Each row is a point. The points of each table are mixes of a few directions, plus a little noise. How many directions does each table use, and how many do they share? Where both have some left over, give the other angles between the two spaces (their principal angles), to ten degrees, smallest first.

First (4 x 2)
[[-2.8 -3.1]
 [ 3.9  4.3]
 [-3.1 -3.4]
 [ 2.0  2.2]]
Second (5 x 2)
[[ 4.1 -7.9]
 [-1.5  2.9]
 [-1.3  2.5]
 [-0.4  0.7]
 [-1.0  1.8]]
Directions: first 1, second 1, shared 0; angles 70

First (8 x 4)
[[-3.4  1.9 -0.2  2.0]
 [ 0.0  7.1 -1.1 10.6]
 [ 4.0 -2.2  0.2 -2.7]
 [ 2.0  0.2  0.0  0.9]
 [ 1.5  0.7 -0.2  1.2]
 [-0.7 -0.5  0.0 -0.8]
 [-3.4 -2.5  0.5 -4.3]
 [ 0.3 -4.7  0.7 -7.0]]
Second (5 x 4)
[[ 1.8 -3.4  0.4 -4.7]
 [ 4.7 -1.1  0.0 -0.9]
 [-0.8  2.9 -0.4  4.2]
 [-5.8 -2.5  0.6 -4.7]
 [ 0.1  4.1 -0.6  6.1]]
Directions: first 2, second 2, shared 2

First (9 x 6)
[[ 0.4 -0.5  0.3  0.2 -0.9  1.6]
 [ 2.6  0.3 -0.8  2.6 -0.6 -7.3]
 [-0.9  2.0 -1.4 -0.4  3.8 -8.5]
 [ 0.9 -1.0  0.6  0.6 -2.2  3.6]
 [-2.1  1.4 -0.8 -1.8  3.5 -2.9]
 [ 0.1  0.6 -0.5  0.3  0.9 -3.2]
 [-0.2 -2.8  2.5 -1.0 -4.6 15.3]
 [ 2.4 -0.5  0.0  2.2 -2.1 -2.4]
 [-3.1  0.5  0.1 -2.9  2.4  3.8]]
Second (6 x 6)
[[-0.9  0.7  1.7  0.2 -1.3 -0.5]
 [ 0.0 -0.9 -1.1 -0.5  0.1  0.2]
 [-3.0 -3.2 -0.5 -2.1 -3.6 -0.7]
 [ 3.0  2.1 -0.8  1.5  3.8  0.8]
 [-5.9 -1.1  5.1 -1.4 -7.9 -2.2]
 [ 6.8  2.4 -4.5  2.2  8.9  2.3]]
Directions: first 2, second 2, shared 0; angles 80, 80

First (9 x 9)
[[ 9.4 -1.0 -3.7  7.6 -6.0  0.4 -0.5  3.1  4.4]
 [-2.4 -1.4  2.0 -2.1  2.2 -0.2  3.4  0.0 -1.1]
 [-2.6 -1.2  2.1 -2.3  2.3 -0.1  3.4 -0.2 -1.1]
 [ 6.9  3.0 -5.1  5.7 -5.8  0.4 -8.2  0.7  2.8]
 [-3.6  2.7 -0.2 -2.8  1.3 -0.1 -5.0 -2.2 -2.1]
 [ 1.9 -2.8  1.1  1.4  0.0  0.0  5.7  1.8  1.3]
 [-6.1  3.0  0.8 -4.6  2.7 -0.1 -4.9 -3.1 -3.1]
 [-0.4 -2.9  2.1 -0.4  1.4 -0.1  6.1  1.2  0.2]
 [-3.3  0.4  1.1 -2.6  2.0 -0.2 -0.2 -1.3 -1.6]]
Second (10 x 9)
[[ 1.7 -3.2  1.6  1.0  0.5 -0.2  7.1  1.9  1.0]
 [-2.2 -1.2 -0.8 -1.0 -0.8  2.8 -6.4 -1.0  0.7]
 [ 3.0 -1.4  1.8  1.6  1.0 -2.5 10.3  2.2  0.1]
 [ 2.8  2.7  0.6  1.1  1.0 -4.1  7.1  0.9 -1.5]
 [ 1.0  3.5 -0.4  0.2  0.4 -2.5  0.9 -0.4 -1.4]
 [-2.7 -3.3 -0.5 -1.2 -1.1  4.4 -6.7 -0.8  1.6]
 [-1.3  5.8 -2.2 -1.0 -0.4 -1.2 -7.7 -2.5 -1.9]
 [-2.2 -8.6  1.1 -0.6 -0.9  6.3 -2.0  1.1  3.6]
 [ 0.6 10.1 -2.4 -0.3  0.4 -5.1 -4.5 -2.6 -3.9]
 [-0.2 -4.2  1.0  0.2 -0.1  2.1  2.0  1.1  1.6]]
Directions: first 2, second 2, shared 1; angles 90
